Each row is a point. Each copy is the shape, with its points in the same order, turned, moved and blurred by noise. Some copies are also mirrored. Which?
(in the rows, 128 means zero)

Shape, 7 rows:
[[160,63,97],
[137,153,158],
[84,168,128],
[110,132,128],
[195,116,46],
[95,146,180],
[171,108,166]]
Copy 1:
[[211,99,157],
[111,135,123],
[123,185,92],
[141,158,119],
[208,54,76],
[100,184,134],
[130,109,173]]
Copy 1 is: mirrored
Copy 2 (7 x 3):
[[139,87,57],
[134,110,160],
[95,154,157],
[111,129,138],
[182,152,49],
[102,96,181],
[165,69,133]]
Copy 2 is: only turned

Shape, 8 rows:
[[150,155,87],
[182,135,172],
[124,137,84],
[132,161,134],
[196,191,134],
[123,87,83],
[126,157,125],
[161,113,213]]
Copy 1 (8 x 3):
[[153,181,114],
[149,153,197],
[149,153,96],
[125,155,142],
[146,222,182],
[188,122,89],
[130,154,132],
[127,106,224]]
Copy 1 is: only turned
Copy 2:
[[157,88,160],
[165,188,152],
[133,82,142],
[129,130,176],
[190,150,208],
[132,90,93],
[123,123,168],
[130,222,140]]
Copy 2 is: mirrored

Shape, 8 rows:
[[162,100,109,95],
[140,145,101,112],
[88,113,180,114],
[80,82,148,136],
[133,185,146,136],
[149,96,183,140],
[65,76,141,197],
[165,190,75,201]]
Copy 1 (8 x 4):
[[165,141,134,88],
[141,155,155,123],
[111,118,64,138],
[113,89,83,109],
[130,154,130,186],
[173,104,82,145],
[98,34,100,131],
[150,113,222,195]]
Copy 1 is: mirrored
Copy 2, 8 rows:
[[119,156,109,86],
[118,177,113,137],
[100,152,207,122],
[82,113,184,130],
[154,193,158,164],
[153,127,181,96],
[95,67,183,169],
[182,155,82,211]]
Copy 2 is: only turned

Shape (10 x 6):
[[89,136,27,157,177,117],
[101,128,122,114,183,107],
[137,110,83,101,154,92],
[135,158,124,112,108,110],
[93,117,138,99,184,146],
[182,113,132,149,146,102],
[94,138,129,138,55,98],
[160,109,136,174,171,134],
[144,128,159,158,173,107],
[118,129,134,125,91,91]]
Copy 1, 10 rows:
[[95,188,45,112,117,91],
[115,155,142,121,98,73],
[150,152,111,120,69,107],
[146,148,145,135,116,154],
[110,137,148,85,120,63],
[154,97,112,167,97,124],
[99,146,146,138,83,207],
[110,88,101,155,131,87],
[107,110,141,173,122,87],
[119,140,149,136,76,165]]
Copy 1 is: only turned
Copy 2, 10 rows:
[[54,68,113,92,172,165],
[95,154,117,101,165,119],
[137,109,98,92,145,142],
[117,137,124,116,86,130],
[101,184,141,112,175,147],
[144,117,104,159,128,104],
[116,116,192,100,75,104],
[111,126,116,187,162,116],
[107,150,112,159,148,91],
[129,127,155,100,92,106]]
Copy 2 is: only turned
Copy 3 (10 x 6):
[[135,117,85,92,7,105],
[153,156,154,90,73,111],
[191,110,125,98,85,112],
[153,143,108,108,140,98],
[130,164,171,100,87,141],
[189,127,135,164,104,96],
[99,97,110,97,157,63],
[153,141,148,183,76,102],
[160,164,162,152,92,86],
[141,115,126,102,142,76]]
Copy 3 is: mirrored
Copy 4, 10 rows:
[[96,155,93,91,196,40],
[80,152,140,113,148,116],
[118,138,128,67,151,116],
[131,163,92,123,111,136],
[62,121,131,133,164,140],
[167,147,164,113,143,130],
[132,135,77,126,51,105],
[148,132,167,147,168,110],
[121,156,176,147,141,116],
[129,143,108,121,80,126]]
Copy 4 is: only turned

Shape, 12 rows:
[[127,142,61,165,93,106],
[69,143,48,86,115,81],
[94,79,159,145,80,40],
[69,128,145,171,177,80],
[124,121,146,68,125,122],
[126,96,125,88,86,56],
[118,122,148,121,113,159],
[159,117,53,76,184,164],
[165,95,118,148,63,137],
[66,109,66,172,99,144],
[143,121,128,87,175,85],
[142,120,118,142,178,156]]
Copy 1 (12 x 6):
[[72,114,145,174,87,88],
[90,174,149,112,98,28],
[86,114,65,69,38,118],
[152,148,43,139,99,94],
[136,122,145,64,136,110],
[85,103,113,55,71,79],
[121,127,134,108,136,154],
[89,116,151,123,227,57],
[56,88,139,115,100,160],
[63,183,119,171,103,121],
[141,89,99,80,153,68],
[123,104,103,142,182,120]]
Copy 1 is: mirrored
Copy 2, 12 rows:
[[123,127,106,89,58,146],
[104,219,111,108,70,113],
[167,163,193,147,96,188],
[103,118,189,172,95,114],
[141,175,115,130,165,129],
[181,201,147,125,114,153],
[115,123,114,117,155,154],
[119,155,12,154,129,77],
[165,119,96,99,113,198],
[55,134,100,122,63,184],
[171,161,128,157,131,83],
[117,90,87,154,136,104]]
Copy 2 is: mirrored

Shape:
[[165,84,113,146,103,133,206,133],
[171,215,154,217,69,156,101,98],
[126,185,200,211,101,161,118,135],
[190,116,148,86,148,152,110,125],
[203,191,151,71,164,146,86,124],
[171,126,103,113,151,120,82,161],
[100,83,129,181,152,96,200,81],
[124,118,139,167,160,150,204,111],
[97,112,115,131,144,135,190,129],
[105,187,199,141,81,144,112,85],
[119,170,118,156,91,163,105,128],
[204,150,143,87,133,104,121,181],
[110,129,98,137,151,109,210,118],
[95,92,130,115,120,59,202,114]]
Copy 1, 14 rows:
[[208,102,112,108,87,133,123,163],
[107,129,35,230,144,123,78,138],
[108,157,115,227,140,144,86,137],
[135,127,125,88,155,54,101,152],
[117,159,94,118,176,7,106,121],
[99,117,110,108,118,45,149,162],
[179,80,138,120,121,186,171,102],
[197,129,135,140,146,153,157,135],
[174,147,128,104,113,152,169,131],
[95,171,93,161,146,147,69,85],
[100,161,66,151,124,129,125,154],
[138,137,125,122,94,13,109,136],
[195,132,113,112,105,139,188,110],
[171,111,142,83,65,151,155,75]]
Copy 1 is: only turned
Copy 2:
[[159,201,85,163,71,119,130,165],
[178,86,195,107,37,108,42,158],
[128,138,196,74,81,102,27,155],
[142,121,96,139,150,75,114,113],
[184,57,125,110,168,56,116,133],
[133,83,98,138,144,140,121,113],
[109,187,156,148,66,121,181,156],
[159,197,161,122,100,114,152,152],
[142,191,116,102,108,125,173,150],
[122,113,161,43,52,70,77,130],
[159,112,149,88,79,148,80,108],
[139,87,79,131,162,91,99,167],
[146,175,124,126,90,148,182,170],
[90,168,94,117,69,114,200,167]]
Copy 2 is: mirrored

Shape:
[[159,129,172,168,105,121,126,107],
[165,68,103,145,79,120,162,135],
[75,154,116,91,109,141,140,97],
[108,89,182,137,184,102,107,114],
[188,161,138,133,175,159,114,110],
[121,134,145,100,73,100,150,178],
[163,154,75,142,124,66,152,103],
[137,175,147,105,111,7,64,183],
[146,121,151,153,179,190,82,152],
[155,91,151,174,54,143,107,186],
[105,86,41,145,135,125,183,117],
[82,127,150,105,194,104,170,194],
[101,222,127,107,129,135,166,135]]
Copy 1, 13 rows:
[[161,111,151,81,102,88,86,121],
[113,150,186,145,86,110,102,162],
[153,139,137,90,142,170,172,118],
[163,94,123,148,128,108,85,63],
[167,120,146,88,194,129,60,137],
[70,107,144,86,104,124,151,130],
[108,216,151,94,125,121,84,125],
[24,127,53,65,117,108,80,87],
[169,66,129,127,203,105,90,141],
[106,84,145,126,82,61,108,194],
[139,201,175,181,136,132,134,137],
[79,116,167,142,187,119,142,50],
[121,154,159,39,185,138,159,101]]
Copy 1 is: mirrored
Copy 2 (13 x 8):
[[119,114,182,118,116,160,112,161],
[140,92,110,142,121,175,159,211],
[104,163,83,129,107,159,105,98],
[80,89,151,156,188,111,108,117],
[172,155,188,145,170,135,117,111],
[120,101,108,123,64,122,162,139],
[125,164,155,213,96,147,148,165],
[78,143,175,156,58,23,150,156],
[138,128,166,84,206,139,152,108],
[123,96,150,54,112,156,181,202],
[115,162,82,192,141,210,165,159],
[90,89,106,170,136,121,187,51],
[117,169,136,151,69,159,143,59]]
Copy 2 is: only turned

Shape:
[[87,131,142,193,81,179,108,189,132],
[67,121,122,103,213,96,84,79,150],
[126,128,129,86,223,112,82,119,177],
[143,133,171,77,167,91,52,47,136],
[117,73,127,97,173,65,79,87,156],
[135,108,100,139,172,163,146,105,68],
[145,95,124,129,98,181,158,71,145],
[149,133,130,140,134,120,188,69,113],
[114,102,108,43,171,83,92,114,139],
[129,155,92,144,108,174,128,33,108],
[154,81,76,118,202,69,85,139,160],
[123,151,111,150,74,135,131,156,149]]
Copy 1, 12 rows:
[[156,163,79,121,40,158,162,104,137],
[173,163,215,125,154,89,101,98,64],
[139,177,222,121,163,98,101,150,113],
[116,92,225,128,168,121,64,98,113],
[154,113,192,106,159,61,97,127,92],
[149,128,120,203,147,152,130,147,63],
[81,129,94,176,160,110,153,85,110],
[68,119,116,174,133,121,106,122,51],
[143,111,213,94,177,102,141,153,75],
[101,132,92,162,180,169,105,63,65],
[174,148,156,105,174,64,87,193,105],
[101,150,78,89,99,142,141,127,101]]
Copy 1 is: mirrored
Copy 2 (12 x 9):
[[116,75,141,173,71,153,163,182,150],
[67,199,122,78,136,98,60,151,118],
[124,202,94,71,140,135,55,162,152],
[94,166,58,57,107,151,44,90,99],
[123,168,128,73,121,101,32,102,131],
[127,159,61,152,135,70,154,127,127],
[122,120,93,188,168,149,115,85,118],
[138,147,101,126,169,128,161,79,86],
[105,156,99,53,149,102,60,107,175],
[66,162,80,177,133,147,154,69,104],
[169,211,129,87,109,92,65,120,180],
[122,105,147,137,109,169,162,121,166]]
Copy 2 is: only turned
Copy 3 (12 x 9):
[[96,125,35,145,110,98,97,154,120],
[146,172,213,162,124,108,110,99,190],
[171,166,197,114,76,116,97,93,171],
[179,182,206,169,87,148,162,84,110],
[156,147,190,139,110,132,171,68,181],
[116,99,167,133,157,180,98,154,152],
[89,162,141,107,112,184,174,177,139],
[161,158,142,112,164,191,173,185,145],
[154,122,222,118,93,92,151,87,156],
[73,199,171,138,165,177,153,157,107],
[157,123,167,82,124,137,126,42,205],
[114,152,84,109,134,106,137,153,122]]
Copy 3 is: only turned

Shape:
[[186,178,103,79,120,147,74,192,101],
[126,166,172,65,128,161,166,168,82],
[72,141,93,99,189,109,183,88,167],
[117,167,133,129,136,175,145,79,131],
[157,84,137,148,172,160,125,74,139],
[155,183,183,55,145,186,117,172,131],
[183,101,122,81,122,71,141,95,160],
[156,102,116,70,120,105,89,113,167],
[117,124,104,153,102,168,130,170,169],
[113,147,96,123,141,160,153,167,174],
[148,103,124,170,117,117,141,125,154],
[73,145,190,173,137,164,112,88,44],
[130,178,177,139,137,156,149,168,169],
[130,60,77,164,229,115,80,173,47]]
Copy 1, 14 rows:
[[192,67,147,127,173,137,139,76,45],
[167,164,134,167,108,167,164,60,96],
[120,116,144,46,56,159,139,102,183],
[103,88,113,140,99,182,159,110,147],
[79,126,97,95,164,178,127,157,146],
[179,126,111,149,134,203,122,31,83],
[157,124,57,53,120,104,123,135,111],
[159,103,91,70,119,142,93,138,81],
[187,80,149,150,137,161,107,151,163],
[181,91,154,113,121,168,123,105,170],
[139,107,105,125,142,112,121,153,172],
[38,141,158,208,109,147,149,122,112],
[163,105,114,164,127,157,103,54,167],
[87,148,249,68,218,116,122,142,100]]
Copy 1 is: mirrored
Copy 2:
[[76,138,103,89,83,194,43,143,80],
[117,82,61,136,60,155,77,167,147],
[154,64,124,178,182,142,155,185,109],
[138,127,104,165,159,112,91,152,137],
[129,104,168,148,137,67,100,109,119],
[133,87,78,100,73,144,19,175,131],
[146,129,151,115,82,105,152,172,58],
[160,134,136,100,112,122,105,134,49],
[166,139,168,139,128,188,77,115,148],
[156,108,154,150,117,190,94,157,131],
[139,147,170,129,117,129,138,129,142],
[95,114,50,133,154,99,110,95,208],
[162,117,146,101,111,158,61,174,184],
[15,44,176,116,132,160,150,60,118]]
Copy 2 is: mirrored
Copy 3, 14 rows:
[[155,170,68,160,112,222,90,103,117],
[150,162,107,200,148,110,100,125,62],
[139,57,213,162,92,88,100,105,126],
[165,74,115,120,124,106,135,124,97],
[131,99,130,68,119,102,90,161,125],
[166,180,79,150,150,133,95,55,82],
[138,171,188,107,51,143,113,146,113],
[164,161,173,109,96,163,117,129,148],
[159,124,88,166,100,109,121,148,188],
[157,110,100,176,90,106,91,107,170],
[114,126,112,117,83,106,139,172,157],
[105,72,107,128,213,117,157,179,75],
[124,149,82,154,115,82,137,78,127],
[49,100,132,135,163,188,14,192,166]]
Copy 3 is: mirrored
